Each row is a point. A path goes straight from each point to the next, and from the last back to the first. The post is the endless flat space through its rows: a point in 2 columns, a line in 3, a plane in 4, and so on, so that a path can go around it. Count how often the path circles the post. Going back the other way cancels.

Post (2 x 3)
[[ 0.09  0.01  0.43]
 [-0.28 -0.18 -0.45]]
Path (23 x 3)
[[-0.05 -0.44 -0.50]
 [ 0.55  0.16 -0.04]
 [-0.41  0.53 -0.65]
 [-0.26  0.13  0.50]
 [-0.53 -0.68 -0.04]
 [-0.35 -0.60  0.49]
 [-0.56 -0.05  0.31]
 [-0.56  0.00 -0.91]
 [-0.06  0.21  0.33]
 [-0.24  0.07  0.76]
 [-0.37 -0.81 -0.40]
 [ 0.42 -0.38 -0.09]
 [ 0.37  0.22 -0.37]
 [ 0.12 -0.21 -0.10]
 [-0.27 -0.62  0.11]
 [-0.33 -0.02  0.16]
 [-0.37  0.57 -0.06]
 [ 0.31  0.44  0.38]
 [ 0.35 -0.34 -0.07]
 [-0.22 -0.57 -0.02]
 [-0.37 -0.25 -0.02]
 [-0.75 -0.11 -0.17]
 [-0.11 -0.49  0.82]]
Times around: 0

Post (5 x 6)
[[-0.43  0.22 -0.07  0.33 -0.06  0.47]
 [ 0.06 -0.14  0.11 -0.43 -0.68 -0.32]
 [-0.04  0.31  0.15  0.64 -0.66 -0.51]
 [-0.25 -0.10  0.48 -0.21  0.42 -0.27]
 [-0.22 -0.09  0.07  0.66  0.13 -0.36]]
Path (14 x 6)
[[-0.28 -0.57  0.10  0.44 -0.12 -0.73]
 [-0.70  0.70  0.10  0.73 -0.24 -0.44]
 [-0.37 -0.18 -0.22  0.21  0.03 -0.50]
 [-0.96  0.38  0.68 -0.06 -0.09 -0.24]
 [-0.39  0.26  0.77  0.38  0.20 -0.14]
 [ 0.22  0.14  0.49  0.74 -0.26 -0.14]
 [ 0.26 -0.10  0.23  0.32  0.26 -0.20]
 [ 0.04 -0.30  0.30  0.33 -0.35 -0.46]
 [-0.61  0.39  0.58  0.68 -0.79 -0.03]
 [-0.61 -0.08 -0.12 -0.39 -0.34 -0.39]
 [-0.43  0.19 -0.33 -0.32 -0.02 -0.24]
 [ 0.20  0.65  0.19  0.80  0.41 -0.46]
 [ 0.00 -0.47  0.29  0.24  0.52 -0.32]
 [ 0.06 -0.33  0.47  0.11 -0.51 -0.40]]
Times around: 1

Post (10 x 11)
[[-0.50  0.17  0.77  0.00  0.68  0.59  0.20  0.14 -0.05  0.52  0.08]
 [ 0.18 -0.19  0.25 -0.76  0.38  0.43  0.31 -0.19 -0.59  0.81  0.27]
 [ 0.35 -0.38 -0.48  0.48  0.06 -0.61  0.20 -0.15  0.11  0.22  0.21]
 [ 0.11  0.07 -0.15  0.80  0.96  0.45 -0.32 -0.05  0.43  0.58  0.01]
 [-0.13  0.20  0.15  0.19 -0.26  0.17 -0.37 -0.40 -0.18 -0.42  0.16]
 [ 0.05 -0.64 -0.22 -0.09  0.29  0.25  0.48 -0.18  0.22 -0.52 -0.05]
 [ 0.21  0.36 -0.20  0.34  0.12 -0.26 -0.19 -0.06 -0.15 -0.40 -0.33]
 [ 0.13 -0.01  0.18 -0.49  0.73  0.34  0.61  0.18  0.11  0.68  0.75]
 [ 0.24 -0.10  0.00 -0.04  0.02  0.31  0.45  0.26 -0.20  0.56  0.12]
 [-0.31  0.17 -0.41  0.18 -0.09 -0.13 -0.26 -0.25  0.31 -0.28 -0.46]]
Path (33 x 11)
[[ 0.29 -0.48 -0.37  0.26  0.59  0.44  0.07 -0.15 -0.34 -0.50  0.01]
 [ 0.28  0.83 -0.17 -0.06 -0.32 -0.14  0.43  0.28 -0.37  1.17  0.56]
 [ 0.34  0.36 -0.40  0.21  0.53 -0.45  0.61  0.00  0.43  0.76 -0.41]
 [ 0.40  0.19  0.02  0.39 -0.04  0.13 -0.58 -0.32  0.19  0.53 -0.07]
 [ 0.23 -0.42 -0.14 -0.08 -0.31 -0.01 -0.43 -0.26  0.14 -0.12  0.46]
 [-0.25 -0.06 -0.04  0.51  0.55  0.78 -0.06  0.67  0.16  0.31 -0.01]
 [ 0.04 -0.04 -0.55 -0.38  0.51 -0.03  0.49  0.05  0.03  0.02 -0.15]
 [-0.37  0.07 -0.33  0.62 -0.48  0.64 -0.32 -0.78 -0.21  0.60 -0.36]
 [-0.28  0.66  0.14  0.49 -0.01  0.31  0.10 -0.31 -0.15 -0.04 -0.47]
 [ 0.11 -0.26 -0.09  0.13  0.12  0.02  0.40 -0.07 -0.24  0.28  0.25]
 [-0.35 -0.79  0.04  0.43  0.54  0.40  0.45  0.20  0.05 -0.45 -0.31]
 [-0.17  0.26  0.05 -0.52  0.32 -0.36 -0.06  0.28 -0.34  0.63 -0.25]
 [ 0.60 -0.08 -0.40 -0.25  0.33 -0.41  0.30  0.33  0.25  0.73 -0.16]
 [ 0.62  0.66  0.01 -0.33  0.23 -0.32  0.05 -0.25 -0.22  0.21 -0.10]
 [ 0.13 -0.50  0.44  0.24  0.29  0.49  0.31 -0.60 -0.05  0.16  0.32]
 [ 0.73  0.19 -0.11 -0.58  0.37 -0.17  0.58  0.26  0.20  0.61  0.20]
 [ 1.02  0.09  0.13  0.83 -0.22 -0.37 -0.43 -0.12 -0.55  0.45  0.27]
 [-0.17 -0.23  0.57 -0.23 -0.14  0.78  0.71 -0.05  0.07  1.33  0.03]
 [-0.10  0.30  0.73  0.15 -0.01 -0.32  0.64  0.30 -0.22 -0.06  0.24]
 [-0.16  0.23  0.37  0.32  0.22  0.06 -0.72 -0.51  0.81 -0.46  0.14]
 [ 0.20 -0.12  0.21  0.14  0.33  0.42 -0.24  0.13  0.07 -0.56  0.20]
 [-0.13  0.60 -0.22 -0.08  0.02  0.17 -0.40  0.29 -0.48 -0.21 -0.25]
 [ 0.50  0.24 -0.34 -0.02  0.50  0.65  0.23  0.28 -0.68  0.65  0.45]
 [-0.33  0.43  0.43 -0.18  0.54  0.46  0.60  0.03 -0.14  0.54  0.07]
 [ 0.29 -0.40  0.26  0.06  0.10  1.08  0.74  0.20  0.10 -0.21  0.27]
 [ 0.39 -0.10  0.16 -0.55  0.03  0.04  0.39  0.05 -0.50 -0.32 -0.20]
 [ 0.34 -0.58 -0.22 -0.33  0.22 -0.14  0.43  0.13 -0.19  0.54 -0.13]
 [-0.01  0.16 -0.48  0.10  0.60 -0.16 -0.34 -0.13  0.02  1.32  0.36]
 [-0.15 -0.62 -0.12 -0.29  0.20 -0.29  0.69  0.53  0.04  0.84  0.71]
 [ 0.10 -0.32  0.26 -0.10 -0.03  0.31  0.18  0.30  0.31  0.92  1.14]
 [ 0.50  0.17 -0.03 -0.33 -0.27  0.95 -0.15 -0.03 -0.18 -0.24 -1.03]
 [ 0.23 -0.62  0.18 -0.62  0.39  0.20  0.65  0.61  0.17  0.77  0.10]
 [-0.56 -0.33  0.00 -0.85  0.64  0.50  0.04 -0.13  0.00 -0.51 -0.40]]
Times around: 2
